Each row of a before or after table is a point. One or more steps were done to the points. Then noise was added and the rows were shuffled. The steps act on columns, c1 being the first. What was done? A step turns or swaps two columns, mirrors them in a line or flattens them onto one, adds a multiple of one to another, or multiplies or shifts one. Angles are multiples of 10 degrees, from the lower column toward the higher: turns from -170 to 170, lines from 10 to 170 but not 90. Use the fewest steps. Two steps may share a column if one is a turn and the other turns, adds or multiplies; they go together, in the order done. Otherwise the lowest column goes first.
(in the rows, 128 means zero)

Before (10 x 2)
0: 139 129
1: 136 123
2: 144 132
3: 131 128
4: 154 142
5: 151 128
6: 149 128
7: 127 155
8:  80 141
9: 126 120
After (10 x 2)
0: 193 145
1: 135 128
2: 183 129
3:   8 145
4: 155 128
5: 145 121
6: 167 130
7: 123 163
8: 125 118
9: 184 128
Steps: multiply c1 by 2.5; multiply c2 by 1.3

Before (9 x 6)
0: 189 134 137 113 126  71
1: 132 158  88 184  80 141
2:  91 123 165 158  66 109
3: 164 131 132 136 154 117
4:  79 106 136  98 147 105
5: 162 109  93 134 106 138
6:  56  93 144 184  85 113
7: 139 142 131 143  97 171
8: 182 114  92 144 147 139
After (9 x 6)
0: 143 128  93 170  63 108
1:  97 156 111 172 148 121
2: 139 135 125  94 150 121
3: 136 145 152  92 110 157
4: 184 108 181 138  77 133
5: 120 145 128  63 125  76
6: 152 145 156  75 142 154
7: 170 164 105 212  88 126
8: 146  97 128 120  97 159
Steps: turn c1 and c4 by -80 degrees; turn c2 and c3 by 160 degrees; turn c2 and c6 by 30 degrees

Before (10 x 11)
0: 129 177 181 138  91 107 149 108 116 122 121
1: 135 159 136  89  99  70 190 146  81 157 158
2:  97 127  86 152 113 140  58 138  92  71 133
3: 103 105 110 135 114 149 113  95 113 137 176
4: 129 186 141  76 108 114 169 133 150 157 147
5: 139 131 117 107  58 153  84 111  77  83 128
6: 144 127 133 110 170 118 176 105 143 105 167
7: 167 126 126 136 165 139 186 151 140 160 155
8:  92 107 128 126 141 170  79  93  86  90  85
9: 171 168 153  85  82  55 116 107 140 168 129
After (10 x 11)
0:  95 137 135 168  67 158 149 126 154 125 106
1: 133 156  90 119  73 135 130 113 109 146  91
2: 155 119  96 152 151  75  60 110  75 111 155
3: 104  93 151  97 138 149 166 148 149 103 112
4:  67 166 112 132  81 198  95 104 132 172 108
5: 168 142 157 129 126  73  37 149  97 148 158
6: 104  88 155 131 136 112 157 103 132 148 101
7: 150 146 176 140 148 124  93 101 103 105 111
8: 107 195 135 137 113  77  64 128  74 129 137
9:  97 151 147 153  94 185 172 160  89 164 102
Steps: turn c1 and c4 by -140 degrees; mirror c2 and c5 in the line at 130 degrees; turn c3 and c11 by -130 degrees; turn c6 and c10 by -120 degrees; shift c7 by -20; turn c8 and c9 by 20 degrees

Before (13 x 14)
0:  43  85 163 123 134 118  86 139 145 121 116  88 147 133
1:  90 144  88 135  91  95  86 122 129 161 115 112  78 164
2: 125 117  68 138 137 108  90  35  88 136 118  93 171 105
3: 145 126 184  80 133  99 118 102 146 170 142 114  83 137
4: 128  89 174 150  93  96 107 125  92  94 161  83 161 111
5: 119 139 192 122 139 226 123 112  99 182 145  91 177 102
6: 133 132 184 143  70 128 102 124 145 148 111  86 115  89
7: 120 136 189 144 130 146  96 103 114  97 158 107 112 110
8: 119 110 149 104 134 125 132 147 127  88  72 228  95 142
9: 133 130 190 155 136 100  83 138  88 121 133  94 152 106
10: 116 136  58 149 137 102  89 145 131 141 145 127 172 101
11: 131 138 190  73 130 110 137 122 107 179 148 107  54  86
12:  86 138 152 138 134 133 149 127 150 168 115  84 112 134
After (13 x 14)
0: 128 161 197 131 110 173 105 125 115 106  89  83 161 102
1:  85 115 142 118 129 121 149 127 137 158 137  84 111 123
2: 124 118  98 143 107 127  90  34 113 156 117  93 171 108
3:  89 115  53  93 110 174  87 121 129 181 144 112  78 139
4:  43 116 177 125 118 124  87 139 135 143  87  88 146 135
5: 120 159 178 136 144 121  98 104 122 113 136 107 112 105
6: 145 142 154 144  98 133 118 102 136 174 126 113  83 175
7: 131 148 138 191 110 133 136 122 118 174 139 108  53 154
8: 119  71 127 126 124 123 132 146 129  86 112 228  97 155
9: 132 133 207 134  99 131  82 137 114 144 129  95 152  94
10: 116 146  90 141 100 129  89 146 129 161 135 126 172  97
11: 118 144 228 152 216  85 122 113 116 186 138  91 178 119
12: 133 112 176 153 148 182 102 125 135 161 132  87 115  96
Steps: swap c2 and c11; add 0.7 times c13 to c3; mirror c4 and c14 in the line at 120 degrees; turn c5 and c6 by -110 degrees; add -0.5 times c7 to c10; multiply c9 by 0.4

Before (14 x 24)
0: 125 130 125  90 115  82 152 171 179 152  93 175  98  55 110 182 131  94 183 152 150 131 141  73
1: 169 132 137 137  67 198 161 161 127  56 108  70 133 112  93 146  50  91 103 111  90 166 140 168
2: 103 122 157 120 157 120 172  52 101 147 145 110 121 103  88 112 112 113 133 185 140  92 141 127
3: 137 174 124 132  88  61 133 197 165 187  84 130 102  98  71 186 148  85 136 125 156 144 108 100
4: 124 112 150 130 151 176 144  50 113 137 116 161 166 131  98 114 149 125 128 137 110 130 151 128
5: 116 105 164 147  94 168 152 169 128  57 123 114 115 162  85 120  72 110 106  93  71 101 150 162
6: 114 157 122 146 121  61 187 163 160 175  93 156 111  92 161 180 136 108 148 141 159 146 142 132
7:  97 106 129 114 152 151 146  43 167 131 114 133 146 115 108 130 113 159  99 155 159  83 108 133
8: 142 113 189 125  74 158 150 137 118  38 140  88 175 132 105 159 119 112 100 137  87 115 125 165
9: 126 109 140 148 152 152 106 111 138 139 158 104 157 121 135 130 103 119 118 159 123 106 147 107
10: 124 146 169 141 158 176 153  64 174 112 155 135 108 145 100 135 136 133 123 186 136 117 150 127
11: 122 138 178 170  48 181 137 158 114  61 121  94 115 107 118 122  87 128 140 107  82 143  91 140
12:  89 161 140 138 150 160 118  46 129 109 121 138 131  96 120 139 135  93 108 151 145  70 166 131
13: 118 165 140  81 137  90 129 211 139 199  60 145  86  95 128 203 140 102 182 154 183 137 115 133
After (14 x 24)
0: 124 139 164 169  50 123 137 157 113  61 123  93 116  84 116 106  84  96 140 122 154  73  81 139
1: 168 134 125 141  67 142 161 162 130  58 105  70 131  92  91 111  51 131 105 146 166  47 129 168
2: 124 108 123 149 150 101 105 109 136 138 161 105 155  99 136 158 101 133 118 129 136 110 136 107
3: 103 122 133 119 159  97 171  54 100 149 147 111 124  84  88 185 114 150 134 112 130 148 124 126
4: 142 113 153 126  72 107 151 138 120  36 138  86 175 115 104 138 120 113 102 158 159 101  98 168
5: 138 175 136 131  85 164 133 198 162 188  83 129 102  81  74 126 148 180 134 185 132 184 121  98
6:  88 161 115 138 153  64 120  45 130 109 124 139 130  79 119 152 134 165 108 141 133 117 143 131
7: 126 147 137 141 159 101 155  65 176 112 154 138 106 122 102 184 136 129 122 137 122  85 119 126
8: 119 168 139  78 138 153 129 212 139 199  59 145  85  76 126 154 141 184 184 203 109 160 116 132
9: 115 159 118 146 123 169 190 158 159 174  91 153 111  73 162 141 137 160 152 178 117 187 138 132
10: 118 103 132 147  96  91 151 167 128  55 123 110 114 143  87  94  73 107 105 122 166 103 121 163
11: 124 111 126 129 151 113 145  50 112 134 114 160 169 108  96 139 147 120 126 114 140  81 133 128
12: 122 133 121  92 116 146 151 173 180 152  94 175  98  35 111 152 131 166 183 184 132 165 137  74
13:  96 107 137 114 152  79 146  42 168 130 115 133 145  96 109 154 112 125  99 132  98 120 113 134
Steps: flatten c3 and c23 onto the line at 130 degrees; turn c6 and c22 by -110 degrees; shift c14 by -20; swap c16 and c20; turn c18 and c21 by -140 degrees; multiply c21 by 0.7

Before (11 x 48)
0: 158 131 136 141 126 127 166 104 109 160 129 151 130 143 100 164  99 144 151 159 158 116 124 104 144 135 160 117 157 136  94 152 117 179  66 110 124 164 145 142  92 132 111 108 102 136 139 127
1: 153 104 184 123 129  90 153 144 183 154  68 151 140 119  91  92 183  75 105 108  42 133 152 141 127  65 113 119 182 126 146 164 107  54 132 148 176 144 158 104  86  91 140 132 140 137 119 156
2: 116 151 187 107  89  63 148 155 106  59  94 128  95 157 159 115 173 109  81 113 165 153 140 140 153 116 120 137  60  84 166 207  40 152 111 135 192  41 147 109 170 146  76 162  96 173  89 159
3: 149 191  97 114 116 151 115 165 108 139 116 104 148 140 119 136 127 100 131 127 144 116 111  99 122 127 127 119 158 112 105 151 174 147  63 106 124 189 156 173 129 126 137 156 129 100 148 102
4: 146 141 148 135 151 111 119 129 119 185 117 125 147 109 139 157  88 135 134  93 133 116 121  75  75 116 164 102 108 154 105 136 129 107  85  84 117 181 145 150  90 152 122 133 100 132 166 106
5: 156 160 120 115 140  82 151 132  99 156 137 151 157  95 131 147 114  89 133 124 154  89 107  98 112 133 129 116 145  92  94 147 155 192  81  98  97 179 127 153 141 184 118 124 115 165 162 118
6:  77 141 186  81  61  63 143 127 108 122  75 113 154 175 144 135 174  90 116 119 155 173 134 134 172 139  86 118  85  53 170 194  93 129 120 154 204  79 137 106 133 161  88 122  99 160  73 140
7: 142 159 124 137 121 136 123 141  95 162 119 147 168 110 101 152 141 122 142 107 192 106  96  93 114 110 126 108 103 135  70 166 100 164  97 102  88 170 127 116 111 157 168 101 125 113 148 138
8:  92 176 152  70  74  60 130 149  44  92  80 132  94 130 183 106 137 134 121 115 133 153 138 179 167 127 104 134  69  72 174 190 109 157 184 171 211  34 121  99 151 144  98 148  98 147  95 156
9: 160 115 217 161 106 116 130 165 168 185 108 129 148 141 134  48 177  76 118 122  84 162 144 135 145  56 152 148 197 129 105 144 144  66 134 120 180 173 142  80  96 115 120 136 134 142 143 106
10: 136 166 150 115 147 173 160 121  81 157 135 155 152 132 130 139  81 122 115 120 145 119 106 104  85 136 118 116 163 106  98 148  94 134  66  77 123 181 118 132 111 147 153  98 112 162 166 141
After (11 x 48)
0: 153 103 183 181 128  95 152 140 180 152  67 141 139 174  92  94 189 149 107 117  43 134 159 137 129  62 117 123 187 119 143 169 107  61 127 158 177 142 161 118 119  94 142 132 139 136 119 156
1: 116 149 186 152  90  62 149 154 107  62  93 134  96 100 157 118 174 116  82 113 167 147 140 144 157 121 122 135  58  87 167 208  42 151 112 132 190  40 150 169 102 142  77 161  96 168  84 156
2: 158 161 120 168 143  84 152 133 102 157 136 151 160 116 130 143 111 140 132 125 153  90 105  96 111 134 127 115 147  92  95 146 156 182  81  90  97 175 133 119 172 178 115 116 113 170 161 117
3: 160 128 140 109 123 124 164 105 108 163 122 148 130 144 104 165 102 142 151 161 154 112 127 102 140 132 156 110 160 141  96 155 116 170  64 101 127 165 142  92 109 128 110 108 102 133 142 128
4:  76 141 185 181  64  64 149 133 107 121  70 127 155 121 146 133 175  90 111 116 158 171 133 133 168 139  88 122  92  52 167 196  95 128 124 160 205  78 142 148  77 163  87 120 102 160  77 140
5: 141 159 126 128 125 137 122 140  91 159 117 140 164 155 105 156 142 146 141 104 191 104  97  94 116 113 131 114 103 130  70 167  99 155  98  96  84 169 122 125 136 157 168 101 124 113 148 142
6:  96 177 148 141  72  65 129 146  48  92  85 154  96 130 183 108 139  77 121 119 134 154 136 179 165 127 101 138  71  68 174 192 113 166 187 168 213  35 118 166 128 141  97 151  96 152  95 154
7: 160 115 218 169 109 114 131 162 167 184 105 117 148 182 139  50 177 178 116 125  84 163 144 132 145  57 152 143 199 127 101 140 144  62 133 128 184 171 142 144  95 119 118 135 140 146 146 110
8: 144 143 147 123 154 110 119 127 118 181 116 123 147 154 135 158  89 128 133  91 137 117 125  72  75 110 167 104 112 158 110 135 129  98  81  88 112 180 147  86 141 147 123 135 102 133 165 107
9: 146 195  96 161 114 151 112 160 107 140 119 105 151  99 123 140 130 117 129 126 140 115 112  99 125 124 124 121 158 112 105 156 173 145  64  99 124 185 156  93 127 129 139 162 127  98 149 104
10: 136 167 150 136 149 176 161 120  84 151 134 152 146 137 131 139  81 122 116 118 145 117 105 105  83 133 117 113 164 100  98 151  98 131  64  75 127 177 116 117 122 150 153  93 114 161 169 139
Steps: turn c4 and c18 by 110 degrees; turn c12 and c18 by 20 degrees; turn c40 and c41 by -140 degrees; turn c14 and c41 by -110 degrees; turn c34 and c36 by -10 degrees
